Each row is a point. Two turns around zero, p and q, are shown by what they do to some points. Write where each new point lands after one turn and then the other. Backwards means that the second turn is done in reverse. Each puzzle has new turns, and all numbers are rounded.

Turn p:
-2.8; 2.2; -3.9 => -1.9; 0.7; -4.9
0.8; -2.5; -3.0 => -1.4; -3.7; -0.8
-1.5; -0.8; 2.8 => -1.1; 1.9; 2.4
-0.9; 1.4; -6.8 => -1.4; -2.5; -6.4
-2.0; 0.9; 6.2 => 0.2; 5.2; 4.1
6.4; -1.2; 4.8 => 5.5; -1.6; 5.7
Turn q:
7.6; -2.9; -3.3 => 8.2; -3.0; 0.5
2.4; -0.4; 0.7 => 2.2; 0.5; 1.2
-2.0; 2.9; -4.6 => -0.9; -0.6; -5.7
-3.4; 0.8; 4.0 => -4.3; 2.4; 2.1
-4.7; -4.4; 2.8 => -5.1; -2.7; 4.0
0.1; 4.2; 0.4 => -0.1; 3.6; -2.1
Where do these land?
q, then p backwards: -1.7; 4.9; 0.0 => -4.1; 3.1; -0.9
p, then q backwards: 1.6; -1.9; -3.6 => -1.4; -2.4; -3.4
p, then q: -2.0; 0.5; 3.8 => -1.2; 4.1; -0.3
p, then q: 2.2; 5.2; 1.8 => 5.1; 2.5; -1.7
p, then q backwards: 0.0; -8.6; -2.0 => -5.4; -7.0; 0.2

Turn p:
0.6; 2.7; -3.0; 0.4; 3.4; 2.6; -4.2; -5.2 => -4.6; 4.8; -4.1; 0.1; 3.8; 0.8; -0.8; -1.7
-4.3; 1.9; -3.3; 2.1; -5.2; 4.4; -2.1; 0.1 => -2.3; 1.7; -3.4; 2.7; -4.4; 4.4; 4.7; 0.1
2.6; -2.3; 4.7; -6.1; 1.4; -0.7; 3.6; -0.6 => 1.9; -2.6; 4.9; -4.5; 0.9; -2.0; -2.4; -4.7
-5.4; -1.2; -2.3; 0.1; 0.1; -1.4; -1.6; 3.4 => -2.2; -2.0; -1.1; -1.7; -2.5; 1.6; 1.4; 5.3
0.8; 0.9; 0.1; -2.2; -3.1; -5.9; 2.6; 1.5 => 5.7; 0.2; 0.3; -2.8; -3.4; -1.8; -1.5; 1.4
-1.2; 3.4; -2.8; 1.9; 2.0; 4.6; -1.3; 1.2 => -2.4; 2.6; -1.0; 1.3; 2.9; 2.9; 4.3; 1.3
-1.7; 3.6; 1.3; 3.3; -2.3; -3.6; 4.4; 5.4 => 5.1; 1.2; 3.6; 1.5; -3.0; -1.8; 3.4; 5.4
3.5; -6.2; 5.1; -1.3; 2.9; -3.2; 5.3; -5.2 => 0.6; -4.4; 2.8; -0.9; 1.4; -8.6; -4.5; -5.2
5.1; -3.9; 7.8; -1.8; 3.3; -0.6; -3.2; -4.9 => -2.5; -1.1; 3.9; 1.1; 3.0; -1.9; -9.1; -5.5
0.0; 1.1; -7.6; 3.6; -2.4; 3.9; -3.5; 4.4 => 0.7; -0.3; -6.0; 3.4; 1.3; 6.5; 4.5; 3.5
Turn q:
-0.9; -0.2; -1.1; -3.6; -1.9; 1.4; -0.4; 1.9 => -0.6; -0.8; -0.4; -3.2; 0.7; -0.9; -0.3; 3.4
-0.6; 0.3; -0.4; 2.6; 4.7; 4.6; 0.0; 3.1 => -2.4; -0.7; -1.1; -0.2; 5.0; 4.8; -0.8; -2.2
-0.2; -2.8; -3.2; 1.1; -3.0; 3.4; 2.4; -2.7 => 2.4; -1.0; -5.1; -2.4; -2.3; 1.9; 2.4; -0.1
6.0; -3.2; -1.7; -2.4; -4.1; 2.3; 2.5; -3.2 => 6.9; -2.8; -1.4; -0.9; -2.2; 1.3; 4.1; 3.5
0.0; 1.2; 7.6; 5.5; 0.1; -5.3; 3.1; -1.3 => -3.5; 2.5; 4.2; 6.7; -4.2; -0.2; 4.0; -3.8
-1.7; 0.7; -0.9; 0.4; 3.3; -13.2; -7.3; -2.8 => 0.7; 1.3; 2.6; 6.6; -2.3; -10.2; -8.7; -3.6
-0.3; -2.7; 4.6; -0.4; -3.8; 4.5; 0.7; -1.7 => -0.8; -3.2; 1.6; -3.2; -4.4; 3.5; 3.3; 0.4
-1.4; -2.0; -1.2; -2.1; 2.1; -3.0; 0.2; 4.2 => -2.8; -2.0; -1.0; 1.6; 3.2; -3.6; -0.9; 1.8
-1.3; -1.4; -1.4; -2.7; 8.2; 3.4; -3.9; 2.5 => -1.1; -4.4; 0.7; -2.3; 7.7; 0.6; -4.5; -2.7
0.5; 9.5; -0.2; 5.6; -4.9; 2.3; 0.4; 3.6 => -2.3; 10.3; 0.4; 0.3; -1.1; 6.2; -0.7; 3.4
-0.2; 0.7; -2.2; -4.1; -0.7; -0.5; 2.3; -3.4 => 3.4; 0.8; -0.6; -3.1; 0.2; -3.6; 2.2; 0.0
Where do these land?
q, then p: 2.7; -2.6; 5.1; 0.2; 3.2; -2.7; 2.3; -2.0 => -0.1; -2.0; 1.9; 4.1; -1.0; -6.0; -0.9; -1.9
p, then q: -2.9; 2.3; -2.3; 11.0; -7.7; -1.2; 2.5; 5.2 => -2.3; 4.8; -5.7; 8.1; -1.8; 6.9; 4.5; 6.0
p, then q: -1.6; 1.5; -2.7; -3.1; -4.0; -9.3; -3.6; -4.1 => 3.5; 3.3; -0.3; -2.8; -1.3; -2.3; -6.9; 8.3
p, then q: 1.5; -5.3; 3.4; 0.1; -3.8; 1.7; -1.3; -0.3 => 1.1; -3.6; -1.5; 0.0; -5.6; 2.6; -1.3; -2.1
p, then q: 5.9; 0.5; 0.5; -1.6; 5.9; 3.9; 2.2; 1.4 => 1.6; -2.8; 3.6; 1.3; 4.9; -0.5; 1.6; -6.5
q, then p: -2.3; -0.1; 1.3; -1.7; 2.3; 3.8; -0.9; -6.6 => -0.4; 0.3; -0.7; -3.3; -0.6; -1.2; -3.2; -7.1
p, then q backwards: 0.2; 0.3; 5.6; -2.9; 1.0; 0.7; 1.4; 4.0 => 2.4; 1.8; 5.3; -2.9; 1.2; 1.8; -2.7; -1.1
p, then q: -0.6; 2.1; -4.4; 6.1; 3.7; 1.6; 0.5; -0.2 => -3.0; 3.6; -3.8; 3.4; 5.0; -0.6; 1.0; -1.8
p, then q: 0.1; 1.0; -5.3; 1.2; 4.2; 0.6; -2.8; 5.6 => -2.7; -1.8; -2.2; -0.4; 8.1; 2.3; 0.4; 1.0
p, then q backwards: -0.3; 1.2; 1.5; -4.9; -3.3; 4.5; -2.0; -2.3 => -2.9; 1.7; 2.8; 4.6; 1.0; 3.9; -0.5; -3.3
p, then q: -2.6; -0.8; -2.8; -4.6; -1.5; -3.8; 1.9; -0.8 => 2.5; -1.1; -0.3; -2.3; -0.4; -4.1; 0.4; 5.3
